Each row of a before or after table is a point. The points were changed in one or more steps. Then noise was added and the rows were shuffled. The steps act on columns, c1 being the first. Write out the steps. A step turns or swaps two columns, mirrors them in a line or flattens them onto one, adds a multiple of one to another, or multiplies or shifts one. Angles are multiples of 10 degrees, from the lower column toward the higher: turns from -170 to 170, lines from 10 to 170 but not 90. Use the fewest steps. Two steps may share a column if one is a turn and the other turns, adds or multiplies; they go together, in the order done. Otherwise the lowest column goes first.

Before:
[[ -4 -13]
 [  3 -17]
 [  1   8]
 [  9   3]
 [ -6  -6]
 [-28  -7]
 [  0  -9]
 [  8 -17]
 [  3  -9]
 [  5  60]
 [-16  -7]
 [  2  -8]
 [  7  54]
 [-32   3]]
After:
[[ 10 -50]
 [ 15 -61]
 [  4 -52]
 [ 12 -58]
 [ 15 -40]
 [ -7 -48]
 [-17 -44]
 [-24 -37]
 [ 13 -52]
 [  3 -42]
 [ 10 -50]
 [  8 -32]
 [ 16  16]
 [ 15  20]]
Steps: shift c1 by 10; shift c2 by -40

Before:
[[-10 -11  -8  10   6 -11   7   1]
 [ -2 -11  -1  -8   0   0   9 -60]
 [ -2   7  -7   3  -6  -6   4   8]
 [ -8  -4   2   2  12  -5   0   0]
 [  2 -11 -12   2   2  -9   0 -15]
 [ -8  -7  -7 -33   0  -1   9   2]
 [  4   3   2   6  -4  -9  -4   4]
 [ -5  25  -4   8  -7  16  -3  -1]
 [ -7  -9  -3   0   7   7 -14   1]
 [ -9 -13  -6   7  -1 -13   5   3]
 [ -5 -12  -3  -3   9  -4   5   8]
 [ 10  10  -8   9   8 -11  10   7]
 [ -1 -12   6   8  -1  -5   8  -5]
 [  5  -9  -6   7   2   3   7   9]]
After (14 x 8):
[[  6 -14  -8   8  -1  -5   3   0]
 [ 59   1   0  12   1   1   4   9]
 [  2   6  22 -26 -10  -2   0  -4]
 [  0  -4   9   7  10  -1  -6  -8]
 [ -3  -2 -12  -5  -5   1  -2   4]
 [ -7  -5  -3  10  11   3   1  -5]
 [-10 -11   6   5   2   4   2   3]
 [ 15  -7  -5   8   3  15   0   4]
 [ -9  -3 -11 -14  10  11   4   9]
 [ -1  27   1  22  -1   8   2  -9]
 [  0 -13 -13   8   0  10   2 -10]
 [ -8   1  -3  -8  -7   9   4  -4]
 [  1  -4  -9   3  15  -1  -2  -9]
 [  0 -14  -9   5   9  11   1 -10]]
Steps: turn c1 and c8 by 100 degrees; mirror c2 and c4 in the line at 150 degrees; turn c3 and c6 by -110 degrees; multiply c3 by 1.3; multiply c5 by 1.3; multiply c7 by 0.4
